Rows are points. Examples show where two turns around zero, p and q, send a point. Where does a point land after both, in the order given? Backwards means that the second turn is done in reverse. Each puzzle has new turns, and all numbers are rounded.

Turn p:
[-32 -10 -43] -> [ 19  21 -47]
[-13 -12  -4] -> [  5  -7 -16]
[47  0 24] -> [  5 -12  51]
[-3 28 11] -> [-27  11   8]
[ 1 -5 12] -> [ -3 -12   4]
Turn q:
[-19 -20  17] -> [-24  11 -19]
[  8 -14  16] -> [-19 -12  -4]
[-18  45  -4] -> [16 33 32]
[ 29 -10 -29] -> [ 27 -32  -8]
Where do these land?
p, then q: [-19  39  -9] -> [18 38 13]
p, then q: [ 18 -22  -7] -> [ -9 -28   5]
q, then p: [ 11 -13  26] -> [ -2 -13 -28]
p, then q: [-34 -23 -22] -> [ 42 -17 -12]
q, then p backwards: [25 20 12] -> [24 -1 24]

Turn p:
[-34  19  18] -> [-29 -12  29]
[-31  28 -11] -> [-35 -25   2]
[20  8 12] -> [-2 24 -3]
[ 33 -28 -21] -> [ 37   8 -30]
[ 33 -16   2] -> [ 25  24 -13]
[-21 -10   0] -> [  3 -19  13]
Turn q:
[ 15 -14   8] -> [-11  15  12]
[ -8  15 -41] -> [ 26 -34  12]
[-33  -5  -4] -> [-12 -26 -18]
[26  3 38] -> [-4 46 -6]
Where do these land?
q, then p backwards: [ 0  5 17] -> [16  7 -2]
p, then q: [-11  22  -2] -> [-11 -17 -14]
p, then q: [-34 -14  15] -> [-30  25  -8]
p, then q: [ 46 -13 -30] -> [ 39 -15  38]

Turn p:
[34 13  5  7] -> [  8  19 -26  18]
[ -4  19 -17   2] -> [ 9 15 17  8]
[  2   7   3 -20] -> [ 11   8  -3 -16]
[-17 -32 -35  18] -> [-44  -3  29   7]
[-16  -8  44  -6] -> [ 15 -39 -16 -16]
Turn q:
[-48   0   8   7] -> [ 9 40 27 -4]
[43  9  2 15] -> [ -3 -44  -8 -13]
[ 24  11 -26   6] -> [ 13 -31  -4  16]
[-20   4   7 -22] -> [  6  28 -12   0]
[  1 -24  10  -6] -> [-25   8  -3   1]
Where do these land?
q, then p: [  6 -31  -6  10] -> [  0 -31  14   2]
q, then p backwards: [-18  19  31  10] -> [ -7   8  -8 -39]
p, then q: [-18  15 -10 -42] -> [  3   4 -47 -15]
p, then q: [ 30 -26  13  13] -> [13  6 25 33]
q, then p: [ 14  -8 -42  18] -> [-25 -31 -16  23]
p, then q: [-5 26 11  5] -> [-10 -26  -4  -7]
p, then q: [ -9   5   3 -13] -> [ -5  -1 -16  -2]

Turn p:
[  6  28 -11  -7] -> [ 13  24 -16   2]
[-4 17 -4 25] -> [-21  22  -4  -4]
[-1 19 24 15] -> [-15   7 -15 -26]
[-17 -48 -18 -41] -> [ 22 -46  14  42]
[ 16 -16   8   7] -> [  1  -6  20 -13]
Turn q:
[-6 42 16 30] -> [-31  28  35  -6]
[-12 -46  -5 -11] -> [ 12 -41 -19  15]
[  8   3 -11  16] -> [-2 13  1 16]
[ -3  28  -6 -13] -> [-10  19  -7 -22]
[ 14 -27   6 -23] -> [ 32 -20  -9  -4]
Where do these land?
p, then q backwards: [ 15 -31 -39 -11] -> [ 28 -19  21  35]
p, then q: [  2  40  -6 -29] -> [  9  43 -21  11]
p, then q: [-12 -18  24   7] -> [  1 -31 -11   0]
q, then p: [ -8   5 -12  11] -> [-15   5  -7   8]
q, then p: [ 3  4 33 22] -> [ -9 -22  -9 -31]

Turn p:
[-22  28 -10   6 -15 -17] -> [ -7   6 -27 -30  10 -11]
[-15  16 -36  -9 -10   1] -> [ 23   7 -13 -20  26 -11]
[ -4  11 -19   6 -17 -24] -> [ -1  15  -5 -33   7   0]
[  6  -9 -10 -15  41 -20] -> [-17  20  18  21  32   8]
[ 27  -8  28   9 -16  10] -> [ -1 -17   8   4 -35  21]
[  4 -33  37  13  11  10] -> [-17  -8  21  29 -34  -7]
[ -3  33 -13  14  -9   7] -> [ 13   8 -34 -12   0   4]
[ -2 -13   2 -48  38  -6] -> [-16 -15  24  29  45   1]
[  9 -25  20  22 -22  39] -> [ 23 -17   8  14 -50  -7]
Turn q:
[ -7 -14  31 -29  20  20] -> [-18  16  41  -4 -18 -14]
[-12  34  -1  -6   8  10] -> [ 2 19  5 -1 -5 33]
[  0  -2 -37  15  -6 -33] -> [ -6 -15 -47  14   9   3]
[ 45 -32 -15 -16 -40  26] -> [ 17  19  -5 -21  43 -53]
[ 6 24 24  6 21 -7] -> [ 19   4  12  14 -28  15]
[-26 -11  -4  20  14   5] -> [-18 -24  11  11   7  15]
[ -6   0   3   9 -17 -22] -> [  4 -18 -18 -12  -9   1]
Where do these land?
q, then p: [-5  1 15 25  9 23] -> [-10 -11  10  24 -24   6]
p, then q: [-1 31 18  3  1 29] -> [ -6 -10 -18  10  39  -8]
q, then p backwards: [ 19 -10 -25 -19 -41   6] -> [-34  26 -33   1  -4 -16]
q, then p: [-30  23 -31  17  14  -3] -> [ 34   7 -13  28  -8 -25]
q, then p backwards: [  6 -31   7 -30  -1  -5] -> [-35 -15   8  14  -1 -15]
q, then p: [  4 -22   6 -17 -27 -26] -> [ -4   1  20 -31  29  -4]
q, then p: [  6   7   9  22  44 -24] -> [ 15  15   1 -14 -50  -6]

Turn p:
[  7 -16  12  -8  20  21  -2  15] -> [  4 -11 -20  15  -4  12 -22  13]
[-18  35  11  -4   0   7   7  16] -> [-10   3  -8  11 -15  25  25 -16]
[ -1  -5  11  25 -14  -8   6 -11] -> [-3  3 32 -8 -5  2 -7 -2]
[-16 -18   3   0  -7   6   9  18] -> [ -8  -6  -1  -7 -10  12   2  26]
[  2  -1  12  -7 -13  -1   1   9] -> [ -5  -7  -1 -11   5  16   0  -1]
[ 13  16 -31   0  20 -12   2  14] -> [ 23  31 -18   8   7  -8  14   1]
[ -7   8  -6 -10  -9 -11 -13 -10] -> [ -8  -1  -4 -13   3 -13  10 -13]
[ 12 -14  -5   8   6  -5   5 -48] -> [ -2  -5  27  12  19 -35 -16  -5]
[ -3 -14   7   0   5  -8  -4   9] -> [ -7   6  -5  -7  -3   3 -13   9]
[  3  -6  -3   4  -8  10 -19 -20] -> [  7 -18   6  -6  -5 -19  -8 -10]
[  8  14 -11  -8   0   0   7   7] -> [10  5 -8  4 10  5 15 -3]
Turn q:
[ 24  21  -4   5 -26   7  13   3] -> [ -2 -10 -24   8 -15   2 -13  29]
[ -2  -7  -6  29  -3   2 -19 -16] -> [ 21   5  -9  16  15 -21   7  -5]
[ 21   5 -25   0  -7   1  -6   5] -> [ -5  13 -11  -3  -3 -12   6  27]
[ -1   8   2 -10  23  13   2   3] -> [  7   3  18 -13 -18   1   1  -3]
[  2  -6   8 -10   1   3 -18   3] -> [ 7  2 12 -9 14  5 -3  6]
[  1  20  -6   4 -13  -8  -2  -3] -> [  4  10 -22   3  -4   6  -7   4]
[-29 -18   4   5  12  -9  19  27] -> [-30   3  22  12  -2  -3 -10 -30]
[ -4 -16  21  -6  11 -15   0 -15] -> [  2 -17   3 -14  16   5   8 -22]
[-13  -6   4 -17   2   6  10  -6] -> [-4 -6 12  1 -4 18 10 -6]
Where do these land?
p, then q: [-10 -22  -8  -3   0 -13 -16  -3] -> [-15  19  -3 -11  12  15  -3  -2]
p, then q: [  5  14  20  -5   8  13   5 -24] -> [ 19 -10  -1  12  11 -15  11 -20]
q, then p backwards: [ -9 -27  -2  -6  -6   8  13   3] -> [-11   7  10  -4  -6   7  22 -16]
p, then q backwards: [  5  17 -10 -29  -2  -6  -7   8] -> [  1  -3  -5   3  -5 -27  -3 -24]
q, then p: [-13   7  -4   7   4  -2   2  -2] -> [  4  -1  11   0   1  -6   5 -10]
q, then p: [ -9 -24  24   5  -2   0  14  32] -> [-28  -5   2  -6 -28 -12 -27  -4]
q, then p backwards: [ 13   4 -15   9  20   5  -6 -17] -> [ -7   5 -31   6  -6  -1 -11   1]
q, then p backwards: [  4   3   3  10  -8 -19   6  -2] -> [  1   0   4 -19   9   0 -12   0]
p, then q: [ 15  28  -7  13 -13  13 -11   5] -> [  8 -29 -13  -5  -5  -2  16  19]

Turn p:
[ 16  27 -16   6  15 -14  13 -14] -> [ 12  -8   0  15  22  -5 -33   7]
[ 14  16  14 -11   9  21  -9  21] -> [-21  28  10  19   7   1   7   7]
[24  2 -6  8 -4 10 -8  9] -> [-10  -2   7   5  18  -4  11  18]
[-19  16 -17  13  -9  -6  -5  13] -> [-12  -6 -15  -4   0 -29  -7  -7]
[-23   2  -7  -9  13   0 -15 -33] -> [  7  11 -24 -24   2  18 -21  -8]
[  8 -19 -19   3 -14 -24  -1  22] -> [-11 -29  22 -14  -7 -17   3   5]
[-14 -10  18  21  17   9  37  16] -> [  0 -18  -8  39 -15  10  14 -25]
[  5 -16  27 -10 -12 -12  -9 -28] -> [ 28  10   3 -16 -20  18   6  18]
[-11 -19   5 -21 -16  16  -2  -6] -> [  7  15   6 -21  -5   8  21 -15]
Turn q:
[-12 -25 -15  22 -20  -1 -23 -38] -> [ 17 -26  19 -16 -31 -12  34  -3]
[-30   6 -23 -21  -9  37   6  -6] -> [ 13  28 -17 -35 -24   9   2  18]
[  2   9 -15   2  -1  -3  23  13] -> [-12  12 -14  -4  -2  -5 -13 -18]
[ 0  3 14  4 24 -5  8  6] -> [-15   9   4  22   4   7  -3   3]
[ 16  -2  20 -18  -1 -15  11  17] -> [  8   8  -3  19  30  -7 -14  -5]
[-18   2 -13   2 -12  -1  -8 -42] -> [ 13  -4  25 -19 -33 -12   5   7]
[14 23 18  5 -1  7  8 27] -> [-10  -7 -24  14  13   9 -27   4]
[  9 -18 -24   7   2  -2 -27 -32] -> [  6 -18  32 -23 -10   8  25 -11]
[ 11  15  14  -5   7 -16  -8  24] -> [-16  -6  -2  10  29  -4 -15   8]
[-5 -6 10  2  5 -9  1 26] -> [-12   4 -14  14  17  -8   7   4]
[14 -6 15  0  5  8  9  5] -> [ 7  1 -6 17  7 13 -4 -6]
Where do these land?
p, then q: [-12  29   0 -13  -3   9 -10  -2] -> [-19  -5  16 -15  -1  -7 -18  10]
p, then q backwards: [-13 -21  35   0 -46  12  -9  -6] -> [-39 -40 -18  -2 -12  20  -3 -16]
p, then q: [ 14 -19 -17   5 -11  -1  23   2] -> [ 13   8   9  28   4   8  13 -14]
q, then p: [ -3  32  -4  11   9  15 -19   6] -> [-26  10   0 -18  -9  -3  18 -19]
q, then p backwards: [-3 13 10  3 10 -3 16 -8] -> [  0  13  12  -7  13 -10   2   9]
p, then q: [ 32 -21  -4 -27   2  10  48  -5] -> [ 19 -11  10  50  -9  38  -7  -1]
q, then p backwards: [ -6  -8   6   6  15 -30 -10  26] -> [ 14  12 -16  13  -2  23  -3  28]
q, then p: [ 10  22 -15   3   3 -11 -15 -11] -> [ -3  17   2 -14 -24  14   7  -3]
p, then q: [ -2 -12   1   6  16   2 -17  -1] -> [  3  11 -15 -13  -5   4   9   9]
q, then p: [-17 -14 -12   4   7  -3  -7   1] -> [ 13  -1   6  10  -6  -9  -4 -18]

Turn p:
[ -7  -5  22  -1   7  -1   3 -17  10] -> [  3  -6  -7  13 -15 -18  -5  13  -3]
[ 26  12 -17   5 -26   4 -13   7 -32] -> [  7  -3  20 -26   3  18  17 -24  27]
[ 13   8 -14  -5  18  10  21   0  -1] -> [-10  16 -13 -10  13 -14  16  -7  -5]
[  7   6  18   0  24   0  11 -14   6] -> [ -2  12  -8  12 -11 -28   6   2  -3]
[ -5  10   8 -12  11  -4  20  -5  12] -> [  0  17 -17  -1  -1 -16  -7  12  -4]
[-1 14  9  2 -6  0 12 13  7] -> [  4  12 -11   5   8   0 -11   0  14]
[-21  17   1 -13  19  -1  -2 -11  -8] -> [ 3 19  1  2 -8  0 15 27 -7]
[-24 -32  12  26  -4 -12  12  -1   5] -> [-18 -20 -20  24 -20  15 -18  -3 -10]
[-16 -23  19  16  19 -33  -3   6  18] -> [ -9   4   1  33 -22   1 -30  -4 -26]
[ 26  -3 -26 -31 -30  13  -7  12 -18] -> [ 23 -13   7 -46  21  12  10 -17   4]
[ 13 -11 -10  -8 -17  29 -16  29 -12] -> [ 23 -20   5  -5  30  19  14 -19   4]
[-12   6 -21  20 -16  -6 -39 -20  14] -> [-23 -20  43   0   0  11  -8  21   8]
Turn q:
[ 15  -7  -4   6  13  26   9   6 -12] -> [-15  13  11   4 -22 -11   9   9  11]
[ -3   3 -13  -7 -37 -28 -48 -14  -6] -> [ 22 -35 -50  -3   1   0  -1 -25  -9]
[ 0 -1 -5 25 11 -3 28 14  9] -> [ 10  27  24 -16  -7   9  -5   7  -1]
[ 12   6  -4  -2  -5  -8   7 -14 -20] -> [ -6 -13   6 -12  -8 -16  -4 -15  -2]
[  8  23   3  -6   5 -14  -9   5   0] -> [ 14 -24  11   2   1   1   4   3  -5]
[ 8 21  3 13  2 14 13 -5 19] -> [-11  -4  17  -9 -11  24  -6  14  -3]
[-41 -23  15 -21 -12  15  11  17   7] -> [ -8  26 -19  14  38  -7 -18  22  10]
[ 16  18  -4  17  11   2  -5  10 -21] -> [ 12  -8  16   4 -31 -11   0   3  -3]
[  4   7 -21  -3  14  -8 -16 -19 -10] -> [ -2 -12  -4  -2 -10 -10  20 -12 -24]
[14 -7 -3 -9  1  7 12 12 13] -> [-4  5  7 -9  5  5 13 10 19]
[-32 -41  34 -14  -4  -3  -3 -11  21] -> [-13  25 -18  27  45  15 -10 -17   9]
Where do these land?
q, then p: [-17 -11 -21  11  13 -27  21  14   4] -> [ 20  33   5 -15  -7 -21  13  -7  10]
q, then p: [ 18  -9  -6  12  16  -9 -14 -11  13] -> [ -8 -11 -23 -11  -4 -12  10   4  17]
p, then q backwards: [ -7   1 -13 -32  11  -6   0  19 -36] -> [ -6  -8 -30  24  12 -19  -3   4  31]
p, then q: [-16   8  42  -8  -8   8  -6 -20  -3] -> [ 28   3  -6 -23 -10  17   3  -2  32]
q, then p: [-26  20  11  19  11  -3  -2   2  16] -> [ 15  -3  10  15   4   7  28 -16  16]
q, then p backwards: [ 22  -9  12 -14  -8  36   6  -5   3] -> [ -9  16  -7  36 -11   4  10 -20  -1]
p, then q: [  6 -15   4  19  -7  -3 -14   9  19] -> [  0  12 -10  22  -7  10  -1 -21  -5]
q, then p backwards: [-18  13 -23 -12 -12 -16  23  22  20] -> [ -7  14 -20 -44 -14  11  -2   2  10]
p, then q: [ 17  -1   9  12  -2  -7 -26 -23  22] -> [ 19   2  -4  18  18  12 -15 -27  10]
q, then p: [  0  -1 -13  -6 -13  25   5 -10 -23] -> [ -2   3   6 -11  -4  28 -20  14  -9]
p, then q backwards: [ 21   3   0  -2   1   3   7   4 -35] -> [ 24 -23 -16   9   3 -16  -6  -2   5]
